Rows are points. The points of each table are mixes of a few directions, plus a little noise. How many directions does each table use, and how many do they share? Where both have some left over, give the other angles between the two spaces (their principal angles), to ten degrees, smallest first.

First (6 x 3):
0  -20  -8
-2  -51  -15
2  32  10
0  14  5
-2  -45  -12
4  70  21
Second (4 x 3):
-38  -6  -15
-30  -35  -20
38  28  21
30  13  14
Directions: first 1, second 2, shared 1

First (5 x 4):
-1  -8  -3  -2
-29  -50  -6  -35
57  3  -19  46
0  21  6  3
-24  36  22  -13
Second (5 x 4):
-3  -6  76  31
3  24  -11  0
13  -20  -44  -7
-16  -35  -11  -23
3  36  -11  -1
Directions: first 2, second 3, shared 2

First (7 x 6):
-16  -19  45  -6  -8  -11
44  15  -56  4  8  29
32  -8  6  2  -9  33
-12  -9  -56  13  -1  -38
-37  30  34  8  -1  8
-22  43  30  -18  27  8
10  -54  -5  -2  -15  -31
Second (7 x 6):
34  4  -14  26  -25  55
36  27  -67  3  16  22
-18  30  -38  12  9  -8
-29  -4  16  -12  10  -34
-6  -23  28  -33  19  -37
-19  2  18  16  -17  5
1  -35  56  -12  -12  -4
Directions: first 4, second 3, shared 3

First (7 x 8):
-24  7  -29  -26  -4  -27  47  -15
20  -8  27  24  4  23  -44  14
9  -4  13  12  0  11  -20  7
-8  3  -11  -11  -1  -8  19  -6
-13  3  -17  -14  -2  -14  24  -8
31  -9  38  34  5  34  -61  21
-16  6  -22  -19  -3  -19  35  -12
Second (9 x 8):
-3  1  -5  -4  -1  -4  7  -2
-12  4  -16  -14  -2  -14  25  -8
-27  9  -36  -32  -5  -31  56  -19
46  -15  60  53  8  53  -95  31
-5  2  -7  -6  -1  -6  11  -4
3  -1  4  3  0  3  -6  2
4  -1  5  4  0  5  -8  3
-9  3  -11  -10  -1  -10  18  -6
4  -1  5  5  1  5  -9  3
Directions: first 1, second 1, shared 1

First (11 x 11):
19  -13  -3  5  32  13  9  -22  -27  -24  -12
-15  0  -24  -4  -19  -40  -29  -44  10  4  20
21  16  50  -21  17  45  39  47  -20  -11  -24
9  4  -23  28  18  -49  -30  -9  4  12  -43
3  -22  33  1  26  31  22  72  -5  -40  -36
-16  -26  31  -15  -15  40  16  1  -40  -27  -1
-3  36  -13  -6  -23  -48  -24  -7  34  39  9
-4  -10  -9  -4  -1  24  13  -5  10  -7  38
1  26  -8  -14  -7  -34  -16  0  36  10  16
-19  5  -18  17  -31  -23  -21  -11  10  39  2
2  -17  -14  14  4  41  21  -18  -11  7  31
Second (10 x 11):
-10  9  -43  -13  -32  4  -19  -14  5  -9  -51
0  3  5  -12  -3  10  6  9  5  -9  5
-1  5  5  -18  -7  14  7  11  8  -12  5
15  -31  18  95  60  -70  -17  -40  -40  66  25
9  -22  3  70  38  -53  -18  -34  -29  48  6
-7  12  -18  -30  -26  21  -1  7  12  -21  -22
-2  8  8  -30  -11  24  12  19  13  -21  8
1  5  24  -27  -1  24  20  26  12  -19  27
-3  8  2  -25  -12  20  8  14  11  -18  2
-2  3  -3  -8  -6  6  1  3  3  -6  -4
Directions: first 6, second 2, shared 1; angles 70
